Each row is a point. To make a cloud, some directions were put in groups of two or more. Within a group, all points are equally far from the middle, so they leave a hole (a ring in 2 directions, a hollow ball in 3). The other directions are filled evenly. Then the cloud was stretched, turned, moved and blurred a little. How many holes are there, and how many directions does each take, smallest first?
In the rows, zero is written as 128.

Cloud, 19 rows:
[[130 106 165]
 [131 112 134]
 [113 117 104]
 [193 119 114]
 [178 136 108]
 [162 145  94]
 [136  79  75]
 [154 102 108]
 [154  93 152]
 [109 133 143]
 [ 85 141 128]
 [101 160 133]
 [129 103  75]
 [119 164 111]
 [101 129 121]
 [162  89  93]
 [174 101 146]
 [ 98 114 137]
 [126 112 142]]
Holes: 0

Cloud, 31 rows:
[[140 109 113  66]
 [157 135 152 141]
 [149 127 147 169]
 [100 127 160 138]
 [142 105 149 134]
 [125 138 145 111]
 [170 107 102 115]
 [146  98 137 137]
 [148 139 145 105]
 [175 150 126 145]
 [131  95  93 154]
 [136 149  77 119]
 [ 91 114 108 139]
 [152 108 116 149]
 [121  70 139 106]
 [137 141  80 135]
 [179 177  97 145]
 [111 160 156 140]
 [167 163 117 165]
 [ 93 148 128 167]
 [106 142 117 186]
 [147 124  74 130]
 [108 108  85 100]
 [126 153  92 141]
 [154 114  58 109]
 [ 89  89 131 115]
 [154 164  82 137]
 [116 127 143 113]
 [141  76 130 115]
 [140  97  74 131]
 [129  90 156 156]]
Holes: 1 (2)

Cloud:
[[150 109  81 167]
 [136 110 113 103]
 [153 149 128 124]
 [126 122  95 151]
 [104 138 132 157]
 [118 127 123 137]
 [157 133 180 148]
 [122 144 140 150]
 [118 158 143 139]
 [160  70 145 133]
 [103 129  98 147]
 [158  88 111 186]
 [ 91 152 126 162]
 [124 150 146 110]
 [119  88 123 144]
 [152  87 120 124]
 [141  89 105 197]
 [ 96 119 110 131]
 [133 109 106 192]
 [168  95 121 142]
 [ 77 123 118 156]
 [128 149 109 165]
 [154 109 119 187]
 [167  95  87 153]
 [124 150  92 167]
 [164 118 105 188]
 [133 151 161 124]
 [115 115 118 147]
 [169 107 158  90]]
Holes: 0

Cloud:
[[140 152 136  74  88 124]
 [163 129 133 192 120 156]
 [170 142 107 141 103 162]
 [124 136  99 121  77 104]
 [130 130 160 188 136 156]
 [133  53 130 131  85 152]
 [143  90 149 153 111  92]
 [ 83 126 167 142 111 132]
 [133 107  86 124 157 142]
 [118 104 155 106 140 163]
 [150 120  98 123 158 146]
 [ 96 114 155 159  94 148]
 [141 145 121 141 116 178]
 [111  97 106 105  99  96]
 [ 60 145 148 150 139 132]
 [106 145 186 112 135 124]
 [101 130 174 128 106 119]
 [115  71 122 140 117 177]
 [119  79 152 123 149 157]
 [137 146 149  80  98 125]
 [ 80 110  94 144 157 131]
 [132 101 132 123 111 193]
 [109 100 133 130 157 174]
 [131 122 177 128 140 162]
 [110 115  96 112  96  93]
 [137 149 116 130 153 156]
 [158 137 151 105 102 119]
 [ 68 127 127 150 113 143]
 [ 67 104 151 147 130 131]
 [126 126 117  62 136 117]
 [168 141 116 141  91 125]
 [ 81 114 149 113  92 111]
 [154 146  91  94 106 149]
 [135 125 192 139 133 131]
 [ 97 116 125  98  72 101]
 [109 126  91 130 106 101]
 [136 135 134 137 120  90]
 [149 118 176 138 103 117]
 [131  56 139 132 112 135]
 [129 111 159 134  63 131]
 [104 112  72 120 113 116]
 [102 148 108 132 129  93]
 [161 112 156 168 141  85]
 [109 141 186 126 136 140]
 [102  82 126 102 108 111]
 [130  82 168 168  96 127]
 [135 164 117 132 129 132]
 [ 69 108 122 109 155 160]
 [136  73 130 124  99 186]
 [138 123 168 135 114  98]
 [175 142 115 138 102 137]]
Holes: 2 (2, 2)

Cloud, 87 rows:
[[144  97 133 101 145 142 158 158]
 [134 159 151 115 106 152  85 167]
 [107 116 111 137 137 191 105 152]
 [167 135 185 116 143 121 118 142]
 [135 139 126 160 156 171 133 126]
 [ 92 133 156  90 166 153 159 175]
 [ 86 128 167 147 126 141  86 112]
 [134 118  92 140 146 124 170  99]
 [113 118  96  51 168 170 133 133]
 [131 165  91 102 151 118  98 124]
 [119 146 123 111 106 129 184 142]
 [159 138  81 102 123 169 115 141]
 [135 151 172 168 125 159  99 126]
 [121 137 146 138 154 120 146  88]
 [111 120 134 161 147 136  95 114]
 [136 127  83 154 165 118 187 131]
 [ 88 135  96 134 121 115 112  66]
 [171 142 109 114 105 168 135 154]
 [131 131 125 151 148 144 106  96]
 [146 113 128  93 188 132 104 170]
 [170 117 139 170 152 172  88 145]
 [100 124 156  77 157  78 141 150]
 [116 156 164 163  91 145 107  88]
 [115 153 155 154 132  99 120 122]
 [ 94 155  51  86 170 117 141 147]
 [ 92 118 133  83  97 119 104 115]
 [111 140 159  95 184 139 120 160]
 [ 69 133 123  87 136  92 134 120]
 [132 151 110 189 109 112 109 137]
 [ 97 148 137 136 107 118  64 121]
 [105 120  64 117 118 148 100 157]
 [140 155 153 177  98 196  80 139]
 [140 135 158 149 108  84  96 106]
 [ 97 149 124  88 147  76 112 169]
 [ 99 132 122 112 150 109 150  77]
 [151 139 172 108 147 118 146 123]
 [121 126 120  80 107  99 137 123]
 [109  93  72 102 131  88 131 140]
 [139 118  95 139 125 105  61 131]
 [ 97 139 104  88 157 114 203 123]
 [107 130  74 134 169 107 106 140]
 [ 66 140  97 125 148 129  90 115]
 [ 73 140 101 119 136 167 154 146]
 [ 93 135 104 103 142 146 166 117]
 [121 119  87  82 118 146 102 153]
 [140 162 158 148 147 116 139 183]
 [151 139 114 156 178 110 163 146]
 [102 104 108 101 170  76 132 121]
 [130 159 124 168 144 119 130 147]
 [124 150 110 112 174 105 167 145]
 [ 62 130  61 123 185 158 153 134]
 [ 95 120 124 127 163 109 167 127]
 [120 104 135 127 120 179 126 142]
 [ 98 116  91 113 139 151 113 142]
 [ 96 173 106 141 170 129  95 132]
 [120 116 160 136 140 121 110 177]
 [131 140 155 107 134 199 175 151]
 [ 90 139 136  94 174 128 111 103]
 [174 166 125 148 152 110 106 126]
 [117 106 108 110 149 122 111 126]
 [129 153 187 134 122 160 128 127]
 [159 123 103  81 145 132 164 114]
 [101 137 141  93 158 129 159 108]
 [ 98 130 119  99 115  82 121 130]
 [163 113 101 118 169 142 120 169]
 [111 107 141 143 137 126 129 140]
 [101 153 169 102 162 151 114 112]
 [ 96 137 107  99 129 147 167 104]
 [115 122 151 142 130 181  76 103]
 [160 103 152 101 140 140 140 122]
 [115 163 145 129 153 116 144  79]
 [137 104  78 108  99 153 103 109]
 [121 141 116 120 122 164 161 171]
 [ 69 147 138 107 107 120 117 105]
 [ 68 121 110  89 133 113 127 135]
 [159 141 172 133 159 158 102 119]
 [141 130 179  94 116 108 127 136]
 [172 130 119 146 150 143 130 154]
 [104 157 173 172 126 198 114 142]
 [123 143 116  98 158  83  79 137]
 [ 90 106 124 101 124 173 116  84]
 [ 79 134  96 101 121 144  98 109]
 [ 96 155 125 157 141 154 110 118]
 [154 135 110 141 108 108 151 177]
 [128 113 126 121 160 114 116 114]
 [108 137 147 126 157 163 139 103]
 [124 153 122 182 140 155 112  76]]
Holes: 0
